Each row is a point. The ring and each string are closed loops that go straight from each point to the next, and from the last back to the first. Before rounding, they use only three directions, however many columns there are. How many times does the string pass through the ring? Passing back the other way cancels.

Ring (6 x 3)
[[ 65  19 -16]
 [ 46  31  34]
 [-17  33  51]
 [-57  13   0]
 [-34   6 -52]
 [ 15   8 -69]]
String (20 x 3)
[[ -9  30 -48]
 [ -5   5 -25]
 [-19 -19 -35]
 [-56 -23 -64]
 [-74  16 -62]
 [-47  39 -33]
 [-25  37 -16]
 [-20 -11  12]
 [-48 -18  35]
 [-79   6  52]
 [-73  40  37]
 [-79  44  34]
 [-80  18  33]
 [-56 -14  22]
 [-24 -11   5]
 [-24  13 -14]
 [-20 -18 -10]
 [-45 -31 -47]
 [-46   5 -93]
 [-27  28 -86]]
Times through: 2
String (15 x 3)
[[-37  43 -67]
 [-20  15 -93]
 [ 17 -22 -83]
 [ 45 -17 -64]
 [ 81   2 -60]
 [ 59 -11  -7]
 [ 30  12   1]
 [ 49  54  15]
 [ 53  61  74]
 [ 10  53  81]
 [-23  22  77]
 [-20  -1  32]
 [ -8  25  -4]
 [-26 -20  10]
 [ -8  16 -12]]
Times through: 2
